Each point is reached from the start by the listed moves, each made once or not at all, plus a little noise. Say if it took an odd or an even number of moves. Then give how often each move was made.
In the rows, 128 means zero.

Moves:
(1): [187 126]
(2): [125 186]
Start: [100 128]
Points:
[157 181] => even (1, 1)
[ 97 189] => odd (0, 1)

Moves:
(1): [184 116 121 134 112]
(2): [146 165 135 141 134]
(3): [117 124 197 144 140]
(4): [116 114 107 197 126]
Start: [103 154 112 143 132]
Points:
[146 128  86 216 113] => even (1, 0, 0, 1)
[121 190 116 155 137] => odd (0, 1, 0, 0)
[ 92 141  94 213 130] => odd (0, 0, 0, 1)
[155 162 160 249 131] => even (1, 1, 1, 1)
[110 177  97 223 137] => even (0, 1, 0, 1)

Moves:
(1): [195 141 153 112 120 128 143 143 125 111]
(2): [108 174 134 125 106 121 133 121 138 126]
(3): [107 113 179 164 122 160 130 135 145 123]
(4): [131 141 108 176 114 115 118 142 139 124]
(5): [148 151 127 144 190 131 132 120 136 129]
(6): [135 128 104 131 123 203 137 123 128 136]
(7): [119 132 123 137 137 118 168 143 127 126]
(8): [118 142 122 127 145 134 118 176 132 136]
(9): [126 120 125 117 122 122 132 122 166 126]
Start: [ 79 106 134  71 114 115 132 112 175 103]
Points:
[ 55 150 111  65  92 162 191 107 226 105] => even (0, 1, 0, 0, 0, 1, 1, 0, 1)
[100 158 187 134  64 115 188 153 249  69] => even (1, 1, 1, 1, 0, 0, 1, 0, 1)
[170 162 105 113 161 172 141 174 236  94] => even (1, 0, 0, 1, 1, 1, 0, 1, 1)
[ 39 147 140 158  71 185 179 127 248 101] => even (0, 1, 1, 1, 0, 1, 1, 0, 1)

Moves:
(1): [183 123 144 119 138 119 121 121 144 130 119 142 136 125 116]
(2): [127 200 126 112 128 120 117 114 118 109 117 142 145 125 131]
(3): [130 147 200 150 121 138 129 133 128 136 111 111 124 113 126]
(4): [140 144 110 200 135 122 114 127 145  88 143 138 118 130 119]
(5): [122 124 138 110 188 129 132 128 121 128 131 118 116 138 111]
(6): [137 141 119 135 127 182 120 139 138 141 123 129 114 125 137]
(7): [138 129 125 129 127 142 177 137 118 119 119 135 119 127 110]
(8): [136 131 131 119 124 112 126 189 126 139 130 106 137 121 126]
(9): [116 118 112 119 137 118 140 133 178 116 134 110 130 138 141]
(10): [120 138 113 146 144 121 146 124 139 171 132 139 118 126 146]
(11): [136 137 137 124 120 139 142 119 124 122 183 142 117 116 134]
(12): [113 119 138 125 135 129 127 143 131 110 117 169 126 119 137]
Start: [145  87 129 130 152 133 125 172 134 144  96 127 150  98 133]
Points:
[155 208 150 197 227 164 175 246 193 140  86 100 117  84 126] => odd (0, 1, 1, 1, 1, 1, 1, 1, 1, 1, 0, 0)
[152 116  89 210 171 135 201 170 198 120 168 149 111  95 143] => odd (0, 0, 0, 1, 0, 0, 1, 0, 1, 1, 1, 0)
[156 133 196 211 221 137 192 249 145 133 138 163 101  64 115] => even (0, 0, 1, 1, 1, 0, 1, 1, 0, 1, 1, 1)

Moves:
(1): [151 137 126 115 122 125 124 111 117 127 126 135 130 133 140 128 127 119]
(2): [132 157 129 131 109 140 142 131 119 133 129 100 127 136 135 134 141 129]
(3): [115 136 176 129 119 113 142 139 133 119 138 138 130 139 108 129 134 110]
(4): [147 127 132 146 124 136 122 139 149 116 149 124 142 122 130 125 108 139]
(5): [123 138 132 125 160 121 114 142 126 125 128 115 130 138 126 147 125 135]
(6): [143  98 152 113 133 179 134 132 123 132 114 118 133 128 136 127 148 139]
(7): [146 121 120 138 142 123 165 133 133 125 134 131 112 136 132 127 140 125]
(8): [143 130 121 125 108 116 121 160 119 131 108 125 132 120 112 139 130 124]
(9): [135 127 112  96 131 123 139 125 159 138 131 119 137 131 133 128 131 144]
(10): [130 130 135 142 140 118 122 124 130 165 126 129 118 129 133 140 127 137]
(11): [129 129 118 118 113 125 116 132 123 132 158 125 102 131 131 127 141 137]
(12): [129 138 117 131 115 140 130 137 135 126 111 171 116 144 126 139 117 138]
(13): [122 129 119 122 136 123 148 135 125 132 141 158 163 121 133 137 118 125]
(14): [126 122 126 137 125 119 125 124 124 128 134 126 134 154 124 124 134 136]
(15): [119 128 134 134 126 121 112 126 133 126 117 143 128 142 180 127 132 115]
(16): [119 111 125 136 116 112 136 117 127 125 135 123 114 118 122 165 126 115]
(17): [131 130 134 141 137 132 123 129 134 121 117 147 132 120 126 136 169 148]
(18): [132 128 130 122 129 120 133 125 116 124 123 124 123 121 138 134 122 152]
Start: [112 133 132 153 128 135 120 125 126 118 146  94 120 129 114 150 119 128]
Points:
[171 187 167 144 108  86 106 170 141 141 177  64 119 168 116 204 174 202] => even (1, 1, 1, 1, 1, 0, 0, 1, 1, 1, 1, 0, 0, 1, 0, 0, 1, 1)
[149 124 185 144 137 156 191 160 172 107 182  38 121 153 112 209 150 140] => even (0, 1, 1, 1, 1, 1, 1, 0, 1, 0, 0, 0, 0, 0, 0, 1, 0, 0)
[195 164 152 102 103 152 186 201 140 114 173 113 133 164 130 205 139 178] => odd (1, 1, 1, 1, 1, 1, 1, 1, 1, 0, 1, 1, 1, 0, 0, 0, 0, 1)
[188  99 120 108 119 151 160 141 134 131 126  79 130 164 124 155 162 147] => even (1, 0, 0, 0, 0, 1, 1, 1, 1, 0, 0, 0, 0, 1, 0, 0, 0, 0)
[158 107 132 157 143 115 148 154  98 146 106 156 116 178 179 249 130 153] => even (1, 0, 0, 0, 1, 1, 1, 1, 0, 1, 0, 1, 1, 1, 1, 1, 0, 1)
[164 130 170  89  87 154 147 156 133 118 102 127 124 150 112 176 132 156] => odd (1, 0, 1, 0, 0, 1, 0, 1, 1, 0, 0, 1, 0, 0, 0, 0, 0, 1)

Moves:
(1): [192 123 132 105 140 122 132 114 135 134 124 146 133 147 119 129 137 120
 126 111 126 122 134 132 125 143 119]
(2): [136 185 118 131 116 128 132 124 143 127 124 124 129 133 136 134 118 139
 144 118 134 123 127 121 128 132 114]
(3): [131 133 181 120 124 141 118 114 116 116 153 128 131 116 118 149 129 146
 124 147 134 122 131 117 125 126 131]
(4): [153 124 132 183 139 120 139 137 127 120 121 132 123 126 124 151 130 143
 122 118 127 144 113 132 137 122 117]
(5): [120 148 140 124 177 144 123 139 142 136 118 129 123 116 120 133 136 128
 135 130 132 141 123 129 139 122 136]
(6): [139 123 108 140 125 185 130 133 126 138 125 128 136 131 128 120 120 118
 117 138 136 125 132 115 130 137 129]
(7): [126 117 133 126 128 126 177 142 132 110 136 119 122 128 139 124 125 125
 124 119 134 110 141 122 130 128 131]
(8): [128 122 130 117 122 134 126 186 118 146 131 126 132 136 154 134 144 130
 126 124 120 135 122 111 124 140 121]
(9): [124 114 138 128 115 130 115 134 169 118 122 135 126 131 130 124 130 139
 126 126 129 125 125 132 131 125 132]
(10): [134 133 137 136 122 120 144 116 129 179 135 119 121 118 138 124 132 130
 124 133 122 134 130 121 130 129 139]
(11): [133 129 120 122 136 123 127 119 141 123 177 140 133 128 122 127 135 127
 124 133 126 137 129 125 117 128 138]
(12): [126 125 124 133 119 137 140 132 124 136 116 189 134 128 127 134 130 121
 148 140 125 137 139 124 122 119 135]
(13): [131 126 125 131 128 122 133 127 129 132 121 121 171 124 133 130 140 129
 134 138 137 120 125 138 128 134 121]
(14): [113 126 151 156 136 139 141 121 129 136 129 130 129 196 133 134 139 132
 128 125 119 135 106 135 126 118 147]
(15): [124 118 126 127 146 141 123 109 133 113 133 126 119 127 183 135 140 115
 127 122 116 140 129 118 126 112 115]
(16): [131 126 120 115 130 130 131 125 136 144 127 117 130 135 118 168 121 124
 135 129 127 129 133 128 146 114 130]
(17): [121 134 119 125 116 133 126 125 122 125 122 123 120 110 121 141 188 116
 126 128 130 133 141 136 139 132 119]
(18): [132 124 111 122 130 131 129 125 119 129 123 130 128 132 128 127 137 164
 127 135 132 122 131 126 136 129 134]
(19): [141 120 132 129 128 133 120 128 130 121 131 119 123 124 124 122 136 130
 175 131 129 117 128 129 120 115 121]
(20): [138 137 126 132 135 110 130 132 131 119 126 124 120 126 130 124 128 118
 129 180 122 127 125 131 134 132 145]
(21): [121 127 115 130 123 120 118 135 118 124 126 135 113 135 141 126 126 124
 127 133 194 134 119 136 112 127 134]
(22): [133 119 128 117 115 132 143 122 129 111 124 112 139 130 120 117 118 134
 143 127 133 172 118 115 134 141 134]
(23): [132 130 130 136 128 127 115 131 129 128 131 121 131 134 132 123 129 130
 133 126 139 133 170 129 134 132 130]
(24): [122 126 143 128 122 145 133 133 137 127 137 116 114 122 139 135 106 141
 140 135 122 143 126 192 140 130 112]
Start: [125 138 124 118  90 153 135 166 112  76 127 122 153 131 134 130 125 140
 139  99 130 128 140 149 125 125 127]
Points:
[208 162 223 149 125 209 208 197 194  15 172 157 170 170 210 202 230 165
 233 148 117 212 120 185 147 125 112] => even (1, 1, 1, 1, 1, 0, 1, 1, 1, 0, 1, 1, 1, 1, 1, 0, 1, 0, 1, 1, 0, 1, 0, 1)
[164 217 168 110 120 166 129 147 147  38 180  81 200 106 116 134 148 170
 225 175 159 167 167 129 132 132 142] => odd (0, 1, 1, 0, 1, 0, 0, 0, 0, 0, 1, 0, 1, 0, 0, 0, 0, 0, 1, 1, 0, 1, 1, 0)
[192  75 124 130  72 249 181 185 160  86 119 175 137 238 156 162 128 174
 208 110 208 122 191 215 137 109 152] => even (1, 0, 0, 0, 0, 1, 1, 0, 1, 0, 0, 1, 0, 1, 0, 1, 0, 1, 1, 0, 1, 0, 1, 1)

Moves:
(1): [173 139 134 142 143 132 139  98 108 148 122 115 108 124 123 123 119 144
 142 133 144 142 152 127 130]
(2): [123 161 123 124 128 124 128 131 123 137 132 128 121 129 119 128 119 129
 141 132 129 123 129 122 133]
(3): [127 129 162 131 133 125 119 124 124 129 131 133 134 128 116 115 127 134
 128 141 114 130 134 123 123]
(4): [121 138 122 170 134 114 119 134 123 120 128 128 114 129 137 119 118 129
 124 129 124 112 127 119 129]
(5): [118 126 121 130 161 127 136 121 116 139 114 109 131 133 118 135 127 121
 126 128 131 118 118 133 125]
(6): [118 130 125 152 137 172 132 136 125 131 135 130 136 136 129 132 113 133
 133 128 131 128 126 126 130]
(7): [125 143 133 131 121 126 165 125 132 120 124 132 120 141 133 125 141 125
 125 112 121 103 138 110 118]
(8): [141 124 133 126 131 128 140 169 120 136 128 124 138 115 123 114 128 121
 139 128 128 133 124 136 130]
(9): [137 138 122 140 141 125 128 126 177 128 118 130 140 131 127 119 119 120
 147 116 131 124 129 132 138]
(10): [129 129 115 138 111 137 136 130 135 167 133 123 135 119 130 133 137 123
 128 128 116 119 131 126 125]
(11): [131 126 109 130 145 119 120 128 126 120 172 134 136 102 123 107 125 119
 126 130 140 117 121 117 121]
(12): [145 124 104 125 135 133 125 140 118 144 110 177 128 130 113 130 124 137
 100 142 107 114 121 125 142]
(13): [151 131 106 127 109 103 121 116 109 127 123 121 183 118 125 131 119 142
 123 105 109 127 136 126 131]
(14): [131 117 122 129 128 132 121 138 122 146 148 123 137 173 134 131 121 124
 113 132 127 124 115 134 128]
(15): [130 134 132 125 134 125 119 137 132 132 125 130 134 129 175 134 118 113
 135 124 126 124 139 135 130]
(16): [147 120 144 137 135 122 131 134 127 135 140 125 132 135 127 167 129 130
 144 124 124 128 123 120 127]
(17): [131 138 123 121 128 138 124 125 128 118 123 130 133 134 127 136 166 132
 134 143 126 120 122 135 138]
(18): [125 130 124 126 145 118 122 134 141 134 129 133 136 128 139 129 129 167
 122 128 130 129 130 134 132]
(19): [113  99 128 142 123 116 148 119 114 133 124 137 142 133 117 116 140 134
 172 128 132 126 123 128 139]
(20): [134 127 127 125 120 126 140 122 140 120 140 113 132 133 124 134 107 123
 132 178 127 125 121 119 136]
(21): [117 132 139 142 134 125 136 131 125 128 123 138 139 130 127 129 130 126
 117 129 154 128 129 133 131]
(22): [123 136 119 135 130 131 148 114 139 129 133 132 133 127 137 127 132 125
 137 129 118 161 123 138 127]
(23): [123 122 123 122 137 118 134 154 140 131 128 135 134 137 103 132 120 121
 125 141 124 142 192 132 123]
(24): [129 126 132 127 113 142 144 113 122 128 137 134 114 118 117 131 108 128
 111 124 122 117 128 179 119]
Start: [109 144 140 111 148 118 121 141 113 131 112 115 115 140 104 118 115 138
 135 144 144 133 134 136 130]
Points:
[128 218  73 209 210 128 188 157 114 205 145 187 117 137  81  99  88 179
 119 170 146 115 217 110 136] => even (1, 1, 0, 1, 0, 1, 1, 0, 0, 1, 1, 1, 0, 0, 0, 0, 0, 1, 0, 0, 1, 1, 1, 0)
[101 163 161 124 137 135 169 138 146 162 132 131 149 143 107 137 108 109
 130 230 119 145 200 207 131] => odd (0, 0, 1, 0, 0, 0, 0, 0, 0, 1, 0, 0, 0, 0, 1, 0, 1, 0, 0, 1, 1, 1, 1, 1)
[153 174 131 144 136 114 193  73  38 218 115  92 165 183  54 116 132 165
 170 143 107  74 150 171 132] => odd (1, 1, 1, 0, 1, 0, 1, 0, 0, 1, 0, 0, 1, 1, 0, 0, 1, 0, 1, 0, 0, 0, 0, 1)
[130 122 122 143 165  78 195 204  75 208 109 107 237 200 107 165 156 114
 180 130 126  86 187 150 139] => even (0, 0, 0, 0, 1, 0, 1, 1, 0, 1, 0, 0, 1, 1, 1, 1, 1, 0, 1, 0, 1, 0, 1, 0)
[175 130 109 165 147  91 224  79  73 215 135  67 187 195  91 161 106 149
 197 162 114 125 136 116 134] => even (1, 0, 0, 0, 1, 0, 1, 0, 0, 1, 0, 0, 1, 1, 0, 1, 0, 0, 1, 1, 0, 1, 0, 0)
[175 179  91 226 174 126 167 150 142 210 136  90 207 168 124 105  51 179
 156 171 147 148 141 150 160] => even (1, 0, 0, 1, 0, 1, 0, 1, 1, 1, 0, 0, 1, 1, 0, 0, 0, 1, 0, 1, 1, 1, 0, 0)
[162 192 125 162 202 100 150  79 137 199  80 101 205 132  93 116 142 192
 157 144 136 149 159 165 151] => even (1, 0, 1, 0, 1, 0, 0, 0, 1, 1, 0, 0, 1, 0, 0, 0, 1, 1, 0, 0, 1, 1, 0, 0)
[128 134 114 151 249  84  92 192  97 169 155 164 148 190  62 139 122 173
  96 204 111  86 158 131 139] => even (0, 0, 1, 1, 1, 0, 0, 0, 0, 0, 1, 1, 0, 1, 0, 1, 1, 1, 0, 0, 0, 0, 1, 0)

Moves:
(1): [106 129 128 119 130 131 119 125 128 132 136 123 122 127 120 140 137 141
 117 125 122 131 122 133 115 124]
(2): [118 126 114 130 131 137 123 126 128 124 123 133 136 119 137 128 117 126
 126 134 125 138 128 114 128 115]
(3): [129 114 122 116 125 124 132 146 126 118 119 121 112 121 136 131 134 120
 130 111 113 119 130 131 124 106]
(4): [120 128 152 131 140 107 135 133 128 134 125 129 111 117 108 127 126 129
 131 139 125 116 116 124 134 116]
(5): [139 112 128 115 118 128 133 128 144 122 125 126 134 130 115 121 113 121
 113 114 134 130 137 151 129 137]
(6): [129 134 133 120 134 124 122 127 129 126 129 125 117 122 128 124 130 124
 135 121 146 122 129 132 120 125]
(7): [129 130 117 121 150 143 134 130 117 140 127 125 104 140 133 129 130 121
 115 135 134 140 135 132 132 139]
(8): [123 122 119 126 122 125 128 121 119 124 122 137 127 126 133 126 127 129
 124 130 112 124 128 131 121 124]
(9): [138 113 138 129 115 131 123 142 136 122 126 132 123 112 136 131 125 139
 126 137 124 128 138 147 134 134]
(10): [129 138 122 130 131 125 127 130 141 131 127 150 121 138 133 130 133 128
 119 128 123 126 125 136 137 121]
(11): [134 138 128 126 122 118 126 118 124 128 139 128 132 143 132 131 127 119
 126 127 125 120 132 137 138 128]
(12): [119 121 115 126 117 133 122 129 123 123 135 125 134 137 131 138 123 125
 129 117 134 126 120 140 131 140]
(13): [129 128 119 129 131 127 139 126 113 124 126 117 134 124 127 136 137 135
 122 129 131 125 119 141 134 139]
(14): [124 127 130 136 118 124 128 115 133 127 120 130 128 127 123 140 127 129
 125 132 130 146 131 129 134 133]
(15): [122 131 122 124 126 138 128 133 112 120 134 118 113 139 127 125 139 134
 140 122 126 133 132 133 132 108]
(16): [119 126 133 140 129  99 133 109 152 125 133 131 128 129 118 126 136 140
 127 130 119 132 121 130 126 133]
(17): [125 108 130 119 130 125 124 146 121 127 124 131 130 127 144 138 127 135
 118 133 131 129 143 124 122 116]
(18): [122 141 137 115 120 132 138 142 139 117 127 125 122 141 126 126 134 111
 127 137 135 132 134 126 135 131]
(19): [140 137 125 118 134 140 143 119 127 137 116 125 127 120 142 122 119 142
 141 128 130 122 117 124 130 138]
(20): [121 134 129 132 129 119 127 142 124 142 142 135 125 124 132 139 133 141
 132 132 133 122 148 145 133 125]
(21): [126 120 123 118 126 116 128 129 131 123 130 132 130 133 134 120 132 116
 133 127 123 130 127 132 138 123]
(22): [125 133 125 130 133 140 126 124 131 127 130 125 139 134 132 136 131 123
 127 129 128 134 137 134 136 132]
(23): [128 124 110 115 135 117 132 128 136 131 120 147 112 130 114 133 130 129
 118 116 122 122 131 135 137 138]
(24): [128 118 124 116 130 139 117 123 131 133 125 113 118 131 113 142 135 117
 132 122 133 114 128 124 117 126]
Start: [136 132 137 128 131 122 128 120 124 129 141 119 123 127 133 128 129 122
 119 141 130 125 133 147 116 122]
Points:
[127 115 115  74 124 122 146 122 105 118 128 112  43 131 136 158 135 138
  92 116 122 113 123 249 140 113] => odd (1, 0, 1, 1, 1, 1, 1, 1, 1, 1, 1, 1, 1, 1, 1, 0, 0, 0, 1, 0, 0, 0, 0, 0)
[ 96  89 101  92 128  94 145 144 152 121 126 144  77 106 131 193 140 182
  85 122 105 126 151 243 154 100] => odd (1, 1, 1, 1, 1, 0, 0, 0, 1, 1, 0, 1, 1, 1, 1, 1, 1, 0, 1, 1, 0, 1, 1, 0)
[113 136 121 105 120 128 113 160 133 128 155 152  88 147 180 174 123 114
  88 167 160 146 188 198 152 122] => odd (0, 1, 0, 0, 0, 1, 1, 0, 1, 1, 1, 1, 0, 1, 0, 0, 1, 1, 0, 1, 0, 0, 0, 0)
[ 90  95 113 106 133  81 134 110 104 122 144 129  59 141 114 183 156 162
  73 147 101 130 136 220 142 128] => odd (1, 0, 0, 1, 0, 0, 1, 1, 1, 0, 1, 1, 1, 1, 1, 1, 1, 0, 0, 0, 0, 0, 1, 0)
[119  95  94  85 119  78 153 117 112 132 125 152 119 120 140 163 103 132
  93 137 121 110 143 212 161 132] => odd (0, 1, 0, 1, 1, 0, 0, 1, 0, 0, 1, 1, 1, 1, 0, 0, 1, 0, 1, 1, 1, 0, 1, 0)
[101 170 113 127 125 122 148 100 152 123 135 150 108 145 154 147 145 143
 126 162 114 154 153 170 147 102] => even (0, 1, 0, 0, 0, 0, 0, 1, 0, 1, 0, 0, 0, 1, 1, 1, 0, 1, 1, 1, 0, 1, 0, 0)
[134 117 107 100  85 113 146 107 183  89 120 144 122 139 163 150 109 110
  98 130  98 138 146 212 155 128] => odd (0, 1, 1, 0, 1, 0, 0, 1, 1, 1, 1, 1, 0, 1, 0, 1, 0, 1, 1, 0, 0, 1, 0, 0)
[102 138 126  87 144  77 142 134 160 128 159 151  53 185 109 169 147 111
  80 133 157 134 186 236 173 124] => odd (0, 0, 0, 1, 1, 1, 1, 0, 0, 1, 1, 1, 0, 1, 1, 1, 1, 1, 0, 1, 0, 1, 1, 0)
[142 143  90  77 110 116 162 102 159 110 127 141 128 176 134 153 127  92
  90 115 136 133 134 225 186 174] => odd (0, 0, 0, 0, 1, 0, 0, 0, 0, 1, 1, 1, 1, 1, 0, 0, 0, 1, 1, 0, 1, 1, 1, 0)

Moves:
(1): [154 130 106 131 134 140 126 132 133 131 138 135 127 116 120 134 121 123
 128 105 113 103 116 124 132]
(2): [129 148 124 129 121 129 152 135 137 124 122 123 134 119 125 113 131 118
 126 132 124 111 125 129 139]
(3): [140 136 168 128 134  97 128 133 142 132 127 145 145 127 112 140 113 136
 114 147 126 128 131 118 132]
(4): [119 143 137 158 122 132 121 128 125 102 120 130 114 138 106 133 132 134
 140 110 118 129 143 141 147]
(5): [134 141 132 128 156 130 120 133 134 133 111 125 130 144 144 135 125 134
 139 121 121 134 114 138 114]
(6): [138 106 136 134 132 144 132 142 123 117 119 136 127 124 116 119 131 113
 134 151 141 123 128 158 129]
(7): [129 106 143 124 120 109 139 127 131 130 133 129 144 119 133 140 132 133
 147 112 122 107 102 133 116]
(8): [128 124 134 118 115 140 131 146 119 121 124 143 137 134 132 132 137 137
 114 118 125 126 114 138 131]
(9): [130 136 128 136 111 128 125 141 146 148 126 126 116 143 127 139 121 131
 143 123 142 126 115 125 124]
(10): [131 134 120 137 133 122 121 135 109 158 137 122 132 116 137 123 122 128
 154 126 124 125 126 127 137]
(11): [122 130 143 120 130 116 126 128 127 117 151 127 131 129 130 125 132 118
 132 133 139 132 118 122 137]
(12): [138 127 119 132 129 116 130 129 134 128 127 159 123 127 137 121 140 142
 142 135 134 131 115 124 138]
(13): [122 122 103 143 114 132 114 138 138 129 121 125 147 128 127 123 129 108
 110 142 140 128 120 145 113]
(14): [137 130 143 147 118 141 132 114 125 126 131 143 125 144 134 124 122 118
 125 136 115 125 136 123 119]
(15): [151 123 141 135 114 126 126 129 132 124 112 102 120 107 144 136 121 125
 121 129 125 124 127 125 136]
(16): [119 133 117 134 135 144 147 135 116 121 117 135 134  90 121 151 125 121
 147 114 118 145 114 111 129]
(17): [136 156 115 125 145 139 131 102 151 144 128 123 142 139 109 135 175 148
 144 138 112 138 112 124 150]
(18): [119 139 137 127 138 140 135 113 131 142 145 137 126 106 141 136 116 160
 125 141 128 130 123 144 139]
(19): [144 123 112 121 130 136 119 121 117  96 128 117 141 144 120 138 112 140
 159 145 127 110 137 114 125]
(20): [114 108 110 136 125 116 132 144 124 121 130 111 101 137 126 136 118 121
 127 143 115 121 110 133 154]
(21): [167 145 113 119 144 116 155 107  91 117 129 115 130 148 118 127 128 133
 121 112 147 142 120 140 129]
(22): [135 115 120 122 120 122 142 151 144 112 139 115 138 125 126 113 115 135
 116 132 123 165 144 133 118]
(23): [123 132 123 129 134 125 126 132 133 135 128 141 142 126 141 155 131  97
 137 134 127 119 165 125 122]
(24): [108 137 122  95 106 124 106 130 121 125 129 147 113 116 112 130 143  99
 129 146 112 137 123 164 118]
Start: [170 119 169 163 124 135 125 143 126 135 123 125 145 107 108 147  77 127
 130 155 102 126 129 135  88]
Points:
[192 164 160 188  90 154 128 171 143 181 132 128 169   9 145 197  55  75
 191 151  61  87  16 182  82] => odd (1, 1, 0, 0, 1, 0, 1, 0, 1, 1, 1, 0, 1, 1, 1, 1, 0, 1, 0, 0, 0, 0, 0, 1)
[238 173 175 226 140 134 188 183 124 115  92 152 245 106  71 193 103  98
 181 164  63 159 106 199  99] => odd (0, 1, 1, 1, 1, 1, 1, 1, 0, 1, 0, 0, 1, 1, 0, 1, 1, 0, 0, 0, 1, 1, 1, 0)
[199  99 141 200 130 175 154 191  98 107 136 143 191  67 118 185  31 100
 205 179  64  50  18 181 106] => even (1, 1, 0, 0, 1, 1, 1, 1, 0, 1, 1, 0, 1, 1, 0, 1, 0, 1, 1, 1, 0, 0, 0, 0)
[186 154 176 176 110 116  99 152 111 136 141 192 187  27 139 217  46  84
 183 249  83 124 130 138 108] => even (0, 0, 1, 0, 0, 0, 0, 0, 0, 1, 1, 1, 1, 1, 1, 1, 0, 1, 1, 0, 0, 0, 1, 1)
[163 187 152 176 132 122 130 159 159 179  98 113 158  27  99 185  87 118
 153 224  43 137  41 188 133] => odd (0, 1, 1, 0, 1, 0, 0, 0, 0, 1, 0, 0, 1, 0, 1, 1, 1, 1, 0, 1, 0, 0, 0, 1)
[226  85 172 135  63  88 164 247 155  70 119 168 173  42  80 225  51  58
 197 203  70  88  63 166 119] => even (1, 1, 1, 0, 0, 1, 1, 1, 1, 0, 1, 1, 0, 0, 1, 1, 0, 0, 1, 1, 0, 1, 1, 1)
[241 174 165 144 139 182 116 127 147 110 124 191 172  82 123 189 118 108
 192 226  55  76  88 191 129] => even (1, 1, 0, 0, 1, 1, 0, 1, 0, 0, 1, 1, 0, 1, 1, 0, 1, 1, 1, 0, 0, 0, 1, 1)
[194 152 117 136 135 148  95 207 124 133 150 140 175  74 108 208  41  78
 229 147  71 141 123 138  66] => even (1, 0, 0, 0, 1, 0, 0, 0, 1, 1, 1, 0, 0, 0, 0, 1, 0, 0, 1, 0, 0, 1, 1, 1)
